Every row gives one point. To make a cloud, some directions were put in groups of two or more. Within a group, all points are equally far from the middle, so they leave a hole (a ring in 2 directions, a hollow ball in 3). The other directions are filled evenly. Then the cloud was stretched, turned, moved and blurred a little. How many holes are there, and how many directions does each take, smallest first?

Cloud:
[[-11, -47, 16],
[9, 32, 47],
[-48, 29, -7],
[17, -62, -52],
[7, 2, 57],
[-7, -12, 62],
[25, 34, 2],
[72, -9, -3],
[12, 24, -39],
[18, 33, -20],
[36, -33, 22],
[40, -59, -5],
[-27, -44, 12],
[5, -4, -59],
[29, -56, 2],
[17, -64, -41],
[4, 18, -43],
[-40, -35, 5],
[7, 13, -50],
[67, 15, -28],
[14, -59, -49],
[-6, 36, -18]]
Holes: 1 (2)

Cloud:
[[19, -32, 0, -22],
[-36, -5, -13, -29],
[35, 37, -41, 34],
[-40, 52, -3, 54],
[-46, 13, 11, 64],
[-1, -1, -2, 46],
[30, 8, -35, -57],
[-60, -6, 23, 55],
[10, 38, 41, -52],
[-60, -21, -10, 12],
[-39, -11, -3, -22],
[-48, 17, -33, -30],
[20, 13, -2, -57],
[-30, 31, -27, -35],
[-32, 22, -35, 65],
[-42, -19, -47, 44],
[-25, 54, -10, -25],
[-72, 2, 28, -20],
[48, 56, -31, -10],
[17, 0, 11, -54],
[35, -24, -31, 25],
[-3, 6, -1, 49],
[-47, 21, 23, 64],
[29, -36, -33, -1],
[-20, 57, -58, -14],
[-60, -17, -10, 43]]
Holes: 1 (2)

Cloud:
[[-48, 20, 9, -20],
[63, 7, -22, -17],
[-12, -12, 46, 9],
[-60, 73, -28, 46],
[-68, -17, -8, 26],
[-8, -40, 0, -4],
[-10, 53, 24, -33],
[24, 56, -16, 8],
[11, 15, -53, 46],
[-26, 31, 5, 66],
[-18, -26, -67, 37],
[1, 19, -1, -57],
[-30, 43, 18, -26],
[13, -40, -1, 17],
[-7, 24, -33, 71],
[-17, 42, -19, -33],
[-19, 3, -26, 79],
[-44, 21, 14, -22],
[14, 43, -40, 31],
[39, 35, -31, 2],
[18, -17, -48, 29],
[-68, 2, 12, 29],
[-26, 38, 14, -36],
[-15, 22, 5, 65],
[54, 37, 4, 12],
[-34, 26, -15, 83],
[-49, -19, 10, 30],
[39, -12, -15, -55]]
Holes: 1 (3)

Cloud:
[[23, 1, -18, -31],
[5, -25, 27, 4],
[-5, 65, 33, -14],
[15, 58, 20, 57],
[10, -1, 46, -85],
[-8, -75, 71, -20],
[19, -33, 13, -54],
[29, -66, 25, -1],
[-34, -18, 11, -14],
[-18, -10, -5, 0],
[59, 10, 72, -23],
[79, 8, -8, 6],
[-52, 32, 48, -22],
[-32, 62, 53, -25],
[-9, 16, 10, -18],
[6, -60, -27, 21],
[-2, -52, 2, 20],
[38, 10, -3, -47],
[2, -34, 50, -50],
[8, -42, -18, 11],
[-12, -18, 57, -43],
[-18, 9, 23, 25],
[25, 18, -3, 16],
[29, -42, 22, -37],
[79, -1, -7, -10],
[38, 5, -6, 9],
[-16, -59, 56, -49]]
Holes: 0
